Each row is a point. Any point is a mix of the corners, with weights that add up to 1. It lies inside the corners' shape when no weight is negative. Say inside or outside, and name the corners with a negative weight.

Corners:
(1): [ 31.6 -37.2]
(2): [-9.7 18.9]
(3): [-13.4  -5.9]
Points:
[-5.9  6.2] => inside
[ -1.7 -13.0] => inside
[-19.8  18.6] => outside (1)
[-16.5   3.8] => outside (1)
[-10.1   0.7] => inside
[-3.6  9.6] => inside

Corners:
(1): [ 37.2 -14.0  23.2 -10.5 -42.4  17.6  14.1   0.7]
(2): [ -3.0 -32.1  -1.6 -10.4  -4.2   2.9  11.5  -0.1]
(3): [ 26.1 -17.2  13.7   1.3  10.6  25.2  -8.3   6.0]
(4): [-13.3  13.5 -11.1  16.2   7.0  -9.7  10.4 -15.9]
(5): [-26.4 -30.7   8.2   6.5  -6.1 -21.7 -17.0   6.5]
(6): [ -1.8  12.3 -30.1  36.3  14.0  11.7  -3.1  33.3]
(7): [-20.6  -3.5 -29.6  11.3  13.5  19.0 -16.8   0.4]
(8): [-48.5  -7.6  -0.1  -2.0  -0.4  -3.5   7.5  -6.8]
(9): [ 54.4  18.5  -7.5  -5.9 -31.9  12.6  -3.3  35.5]
Points:
[-2.8 10.5 -7.3  8.9  1.9 13.5  2.4  5.2] => outside (2, 5)
[-21.3  -6.1 -30.4  36.1  36.4   4.9 -13.2  15.0] => outside (1, 8, 9)
[  3.5 -10.7  -2.3   4.1 -13.3  -1.4  -5.7  10.3] => outside (3, 8)
[ -3.7 -20.1  -3.3  -2.9  -3.1   2.1   6.7   0.6] => inside
[12.8  0.6 -5.0  4.8 -5.7 15.8  3.5 10.2] => outside (5)
[-18.2 -23.6   4.0   4.8  -5.3 -12.1 -10.0   5.7] => inside
[ 2.7 -8.3 -9.9  1.9 -0.8 11.2 -6.5 17.9] => outside (1, 4)
[ -2.6 -11.7  -4.8  23.7  15.9   9.2 -12.3   4.1] => outside (2, 8, 9)
[ 4.7 -0.5 -4.3  1.3 -9.1  6.6  0.3 13.0] => inside

Corners:
(1): [-13.0  30.1   3.0  -0.1  19.6 -14.8   7.3   2.6  -2.6 -13.0 -19.2  -5.3
 -14.7 -22.1]
(2): [-10.4 -14.8  -2.7 -30.0  18.4  10.1 -13.2  13.7  22.8   4.1 -11.5   6.7
  -2.7  -9.1]
(3): [  3.2  17.5   8.4 -15.9  24.3 -20.2 -20.8 -12.2   0.9  36.0  -5.0 -19.6
  11.7  -2.6]
(4): [-19.6  -2.2   1.0   1.0 -23.4 -11.0  -2.6 -32.4 -25.5 -12.2  35.0   0.1
   7.9 -17.0]
(5): [-15.7  34.2  42.3  25.2 -23.6  15.6  -8.0  15.1   5.5  23.5 -32.7  -1.7
 -19.9  42.7]
(6): [ 12.1  27.8   6.7  -4.1  -8.2   9.8  20.6  18.6 -28.9 -18.0   4.6  37.4
  -5.8   2.0]
(7): [ 15.2   8.3 -13.2 -24.1  -5.1   3.1 -20.7  47.7  16.4   4.6   7.9   6.2
 -19.2 -16.6]
(8): [  0.7   2.5  37.6  44.5 -14.2  16.6  16.6 -46.1   0.3  16.7 -22.4   8.0
  -4.5  15.0]
(9): [ -7.7 -11.8  16.8  24.3   5.2  18.0  -7.7 -15.8  15.6  -6.5  -3.1  -1.1
  19.3   1.2]
(10): [ -1.8 -28.6   5.3   6.5   9.4  -4.5   7.9 -22.3  35.0 -22.5   4.7  26.1
  16.6  -3.0]
(11): [  6.9  21.6 -18.9   9.3  26.6  -4.8 -13.8   3.9   8.6   8.3  35.6  32.6
 -10.4   0.3]
(12): [-24.3  -7.8   2.2  -2.8  24.3 -10.5 -12.6  32.0  23.8  23.5 -31.9 -19.0
   7.3 -16.2]
(13): [ 28.5 -23.4   1.9  -3.7   1.5  -8.9 -13.8  -7.4 -18.8 -23.9  10.1  -5.1
 -29.8  -4.3]
(14): [  5.4 -17.0   9.4  -2.0 -20.6  -0.5  10.6 -24.3 -12.9 -12.1 -30.8 -42.3
  -4.4   6.8]
(15): [-10.7   7.8  -9.6  27.6 -11.6 -16.8 -31.4 -17.4  -2.8   2.9  -6.3  -4.1
   7.9  -6.7]
Points:
[ -0.5   0.0   8.3   2.9   6.0   1.9  -3.0  -0.7   7.3   1.9 -13.1   0.2
  -3.8  -1.0] => outside (4)
[  4.3  14.6   6.6  -1.6  -2.3   4.4   6.7   9.0 -12.0  -8.2  -1.3  18.4
  -5.3   0.0] => inside
[ -1.3  15.5  -3.8  -3.4  11.9  -1.3 -16.0  18.2   0.4   2.3   9.3  14.3
  -8.0  -7.5] => outside (8, 10, 14)
[-4.3  5.7 12.3  6.6  4.0  1.8 -5.7  0.4  3.6 12.3 -8.9 -5.7 -9.9  4.0] => outside (6, 10, 15)
[-3.5  2.5 11.3  5.9 -8.3  0.0 -6.5 -9.1 -2.5  4.2  0.1  0.6 -1.5  4.3] => outside (1)
[ 13.1  10.1   2.4 -12.7  13.4  -0.1  -7.1  28.2   8.1   4.8   0.0  16.2
 -20.0  -1.5] => outside (4, 9, 14, 15)

Corners:
(1): [ -2.5  19.9   9.9   2.7 -37.3  37.9  10.7  24.3  -0.9  21.4 -18.0  19.3
  -2.4 -15.2 -16.2 -16.5   1.7  45.6   1.4  -6.5]
(2): [ -3.7  11.6  19.3 -17.5   9.6  20.7 -12.0  -5.9   7.9  -0.9  14.8   1.4
  29.2   2.2  14.5 -16.7   7.2 -12.5  12.5  -5.6]
(3): [ 13.7  10.7  18.6   0.0 -21.6  25.4   9.6  13.7 -23.1  -7.1  -6.1   1.4
  -8.0 -14.0  -9.1  -3.1  11.1  39.4   0.8 -26.3]
(4): [ -9.3   6.7  -5.5 -13.1  18.3 -23.9  -4.9  -2.0  11.6  23.7   1.0  -8.9
   5.0 -19.4  42.0  -9.9 -24.0   3.8  12.7  -0.1]
(5): [ -1.8 -16.4  -7.1 -15.8  15.9 -26.8  -4.5 -23.4 -16.6 -11.9 -14.1  -7.7
  24.2  12.9 -15.1  11.3   9.9  22.9   6.5  -8.9]
(6): [  0.2 -29.2   0.9  -7.6 -28.0 -13.2   6.1   2.8  -7.9  23.4  33.2   0.2
   3.0  -1.4  20.3   7.0   6.9  21.4   0.5  22.8]
(7): [  9.9 -26.8 -18.6   9.9  21.7  14.1 -16.7  -0.3  20.0  11.2 -17.1  -8.9
  18.4  -4.6 -17.5   3.3  24.2   9.7 -25.1   5.1]
(8): [-23.5  14.2 -15.3  22.4  -7.8  25.9 -14.4  10.2  10.1 -13.4 -14.2  12.2
  -2.4 -15.9  -9.7   2.1 -18.3  22.4 -23.4  -8.4]
(9): [-14.6  27.0  -3.5  -5.3  -7.2  -6.1   8.9   4.9  14.1  -8.7  -0.6   3.1
 -27.4   2.4 -32.7  -8.3  19.2 -31.4  32.5   5.8]
(10): [-14.9  31.0 -24.3  31.6 -27.7 -20.7  18.4  32.6 -35.6   2.0  -3.5  10.4
 -13.1  12.9 -14.8  21.4  -1.0 -27.4  -8.6  -4.2]
(11): [ -7.6  -5.2  17.4   5.4 -25.1 -34.8  30.5  16.0  -1.1  22.7  20.4   8.4
  21.6 -14.1   0.2  22.2   0.3 -24.2  17.2  16.8]
(12): [  0.1   6.1   3.7   4.1 -10.7  20.5  24.0  15.4   4.9  12.8  -6.7  18.0
  -8.1   0.9  15.9  32.8 -13.8  14.5 -26.0 -14.2]
(13): [ 11.8  21.5 -23.3 -24.5  12.1  26.1  17.8  -5.5  17.0   6.9  41.0 -21.7
  14.8  -0.4  38.3   3.0 -15.2  48.3   1.1 -43.1]
(14): [ 35.6 -19.7  24.4  -6.8  -5.3   0.8   2.5  21.7  -7.5  -2.3 -13.3 -22.6
  16.0  18.5 -32.9 -10.9   5.9 -14.4  31.3  16.7]
(15): [ -5.0  11.3  31.5 -20.5  -4.9   6.8 -16.5  27.3  -8.8  30.3  25.3  15.3
  18.3 -20.0  12.4  -4.2 -27.3  23.9  29.1 -25.5]
(16): [  5.7 -21.0  -6.4  28.8   3.4 -24.0   7.1  -3.0  -3.7  29.1  15.5   7.5
  12.9 -19.5 -14.1   7.2 -26.3 -45.2  26.4  37.2]
(17): [ -1.0  19.5  -5.0   0.0  -7.9 -20.7  -7.2  -9.5   1.5  17.7 -11.8   5.1
  -4.8 -20.8  -2.5   6.0   1.0  15.7 -21.6  16.1]
(18): [-14.1  -4.6 -16.9 -26.4 -20.9  27.5  17.2  27.3  -0.1   4.5  34.1   8.7
  13.3 -30.2  16.6 -14.6 -10.4  -1.1   5.6 -19.1]
(19): [ 24.2  11.8  -7.8  -1.2  -7.5 -28.6 -12.1 -11.8  12.8  -8.7   0.2  17.4
  10.0   8.9  -0.7  25.3  25.5 -11.0   2.6  17.0]
(20): [-11.4  14.2   5.1   4.4  12.5 -29.4   2.2  -1.3 -14.2 -18.6  10.4  23.7
   6.1  -7.8  -8.9  13.0   8.8  18.5  -6.4  17.6]
(21): [ 26.1   9.3  28.1   2.2  15.9 -31.3  -8.5 -14.6  -9.2 -24.9 -13.6  12.6
   0.2  11.1   3.2 -14.3 -11.1  21.1 -17.4 -14.3]
Points:
[ -2.8   8.2   9.3  -1.4 -20.8 -16.0  10.7  10.4 -16.1  12.2   9.4  16.7
  -3.7 -16.1   1.8   4.8  -5.8   4.2   9.9   3.2] => outside (2, 7, 8, 13, 14)
[ 4.3 -2.2  3.7  1.5  2.3  2.8 -0.8  1.2 -6.3  7.4 -2.1  0.4  7.9 -2.7
  4.4  3.1 -5.9 27.5 -9.7 -5.3] => outside (9, 11, 18, 19)
[  6.1   3.6  -2.0   3.3 -12.9  20.0   2.4  15.1  -1.5  10.8   5.8   5.6
   7.1  -7.1  -1.1   5.7  -3.7  16.1  -5.0  -3.2] => outside (4, 5, 9, 11, 21)
[  4.5   2.8   1.9   3.8  -0.5 -13.7   1.5   4.0   0.9   6.9  -0.5   0.9
   8.2   2.5  -6.2   6.5  -1.0  -3.2   4.7   7.2] => outside (3, 18)
[ -1.6   9.3  14.5 -15.0   5.2  23.6   2.2   9.9   7.5  -3.0  -1.2   2.8
   7.6  -7.7   2.8  -8.2  -3.1  27.7   1.7 -24.3] => outside (6, 10, 16, 17, 19)
[  1.9  -7.2  -0.1   0.9 -10.0  -6.2   2.7   5.2  -3.2  10.3   9.4   2.4
   6.1  -4.0   0.5   4.1  -0.5   5.1   3.5   9.0] => inside

Corners:
(1): [ 15.3  -1.1  -3.5  -6.1 -11.5 -20.3  13.1  -3.7  -4.0 -18.2  15.2   5.6
   4.4  12.3   4.9 -15.8  12.9   7.4  69.7  12.2]
(2): [-13.2   1.4 -10.0  22.9 -28.2   4.7  18.6  15.8   7.8  -2.2  34.6  18.4
  -9.0  11.0   3.7 -14.7  14.6  26.4  -2.7  -3.3]
(3): [ 13.5 -19.3  -5.7  -1.0 -27.5   9.4   0.9  26.1 -20.0  12.7  -7.7  14.2
  13.7   5.6  12.8 -15.5 -19.6  -0.5  -9.6 -10.1]
(4): [ -5.4   6.0  16.3  11.6 -25.4   3.4  -6.9 -26.6  22.1  -7.2  -8.7 -37.2
   8.8  -3.7  23.5 -18.0  -8.7 -13.4 -12.8   3.5]
(5): [ 20.6  -6.1  15.6 -16.0 -15.3   5.0  14.8  20.7   9.1 -12.2   8.7   9.9
  -7.4   7.2  11.4  -8.1   5.2  51.9 -17.1   7.5]
(6): [ -4.6  14.6  14.8  21.0  -8.8  10.9  -2.7  11.8  -5.3 -23.6 -26.5  11.2
   7.3   5.0   4.0   5.6  10.3   3.0  -3.2   9.7]
(7): [ 13.9  11.1   0.1  -9.8 -25.2   7.1  -1.3 -12.7  21.0 -14.4 -15.4 -11.6
  -5.6  -6.4  21.4  34.5  11.0  -9.3  -5.9  -3.3]
(8): [-15.5   6.1  24.8 -13.9 -24.1   7.5  -5.3 -18.6 -40.7 -19.3  16.3  13.6
  -0.3 -43.9  -7.7  -6.0 -19.5  27.0 -15.3  -1.2]
(9): [-14.5 -55.1   6.2  -9.0 -48.4  16.9  -5.5  21.3 -42.5 -15.5 -25.2  -0.8
  -9.9  11.3 -11.2   5.1  19.7  59.5  13.2   5.5]
(10): [ -4.6  -3.5  10.3 -11.3 -34.2  10.4  26.1   1.1  -0.2   8.1   1.5  18.8
  59.3  -0.5  15.6  -7.0   1.7  13.6  25.4  33.0]
(11): [  9.0 -27.8  -0.9 -30.3 -11.6  12.1  -6.5   5.8   4.6  14.9 -15.3   3.9
  -9.2 -10.9  -9.0 -17.9  -7.5  -2.9 -19.5  -1.4]
(12): [  0.2   6.2  28.4 -17.3   1.0 -32.8  -0.9  -4.1  32.7 -10.3 -23.1 -21.1
  -8.9  -4.1  25.2  12.7   4.1 -15.2 -23.3  17.0]
(13): [-16.3 -10.7  12.7 -12.8 -44.9  19.1   2.7   8.2 -38.5 -16.7  -9.6  13.2
  -7.7  -1.0   4.4 -18.7   8.4  15.1   6.0  43.5]
(14): [-20.8   3.7  16.8 -32.8 -11.8  -5.7  11.6  33.2   3.7   5.7 -29.0 -27.7
   1.4   1.5  -0.9 -14.0 -12.5   6.2 -21.9 -13.0]
(15): [  1.5  -6.2 -37.0 -28.7 -24.5 -14.3   3.8   0.6  -3.3  -3.8 -28.9   2.8
  -7.1  15.9   6.0 -18.5  -0.5  12.0   8.0   0.2]
(16): [ -8.6   6.9  11.7 -29.1 -26.8  -8.1  -7.4  14.2  -0.4  -5.4  -3.5   3.6
  28.6  10.0  20.4 -13.3  26.8  13.0 -14.1   9.1]
(17): [-20.3   3.5  14.1 -17.9 -16.3  16.3  -0.5  11.0 -23.0  30.6 -32.5  -1.5
 -10.2   2.2   4.9  -9.3   2.9   7.8 -20.8  -4.7]
(18): [ 13.7  -0.6 -15.1   2.2 -38.1 -10.2 -12.2  -4.6   9.3  11.7 -30.2 -16.1
  -5.5 -42.0  16.9 -19.6  14.3  -8.6  -8.0  -3.3]
(19): [  1.9  -6.6  24.9 -22.8 -24.4   0.8  35.6   5.1  -1.3  -2.2  -8.9  10.6
  10.1   2.5   0.4 -18.1   6.3   2.1  -8.1  -2.2]
(20): [-17.2  -3.7 -17.8 -22.0  26.8  17.3 -13.1  -0.3 -79.6  -9.5 -33.4 -36.7
  -7.8 -54.6  12.6   7.7 -15.1   7.2 -22.3 -12.5]
(21): [-23.2  -9.8  17.3 -32.0  -5.9  14.3  16.8  12.6  22.1 -10.0 -24.8  -2.1
   5.8   0.8  32.5  -2.1   6.8  14.2  -3.8  -3.4]
Points:
[  0.3  -6.8   0.6 -12.4 -27.3   6.4   3.3   7.7 -17.3  -4.1  -8.2   6.4
   5.2  -2.8   2.8  -7.0   5.9  13.9   2.8   6.9] => outside (4, 12, 21)
[ -1.2  -1.7  -1.9 -10.7 -21.6   0.1   1.2   6.2   4.6  -2.9 -17.7  -6.3
  -0.6  -0.4  12.9  -6.5  10.2  10.7  -2.0   7.4] => outside (3, 8, 19)
[ -2.0  -5.0   6.7 -10.1 -22.4   4.0   1.0   5.2  -8.8  -3.8 -12.8   0.6
  -0.2  -8.9   6.1  -7.9   2.8  13.2  -7.1   2.5] => inside
[ -0.8  -1.0   5.3 -11.9 -13.2   1.5   4.0   4.9  -4.2  -5.6 -10.6  -3.0
   3.8  -9.1  12.4  -5.5  -2.7   3.5  -8.8   1.3] => outside (9, 17)
[ -7.9  -5.8   8.8 -14.1 -22.3   7.1   4.0  -2.9  -4.7 -15.6  -9.3   2.0
   1.5  -1.5  11.0  -4.4   5.3  15.3 -10.5  13.9] => outside (1, 3, 14, 17, 18)
[ -8.5  -4.0   8.3 -11.8 -19.1   5.6   6.1   7.8 -10.8  -8.7 -11.5  -2.5
   3.3   0.0  11.1  -4.0   1.7  12.2  -2.2   6.2] => outside (11, 18)
[ -0.7  -6.0   7.1 -11.2 -20.6   4.8   7.3   8.9  -6.1  -3.5 -10.0   3.7
   8.1  -1.1   9.6  -8.1   1.3  11.9  -2.3   4.3] => inside
[  4.7  -7.2  -1.0  -6.8 -16.9   2.4   3.2   9.3  -7.5  -5.2 -13.4  -6.9
 -11.3  -1.3   5.9  -4.0   2.0  12.4  -5.4   1.1] => outside (8, 10, 16, 21)
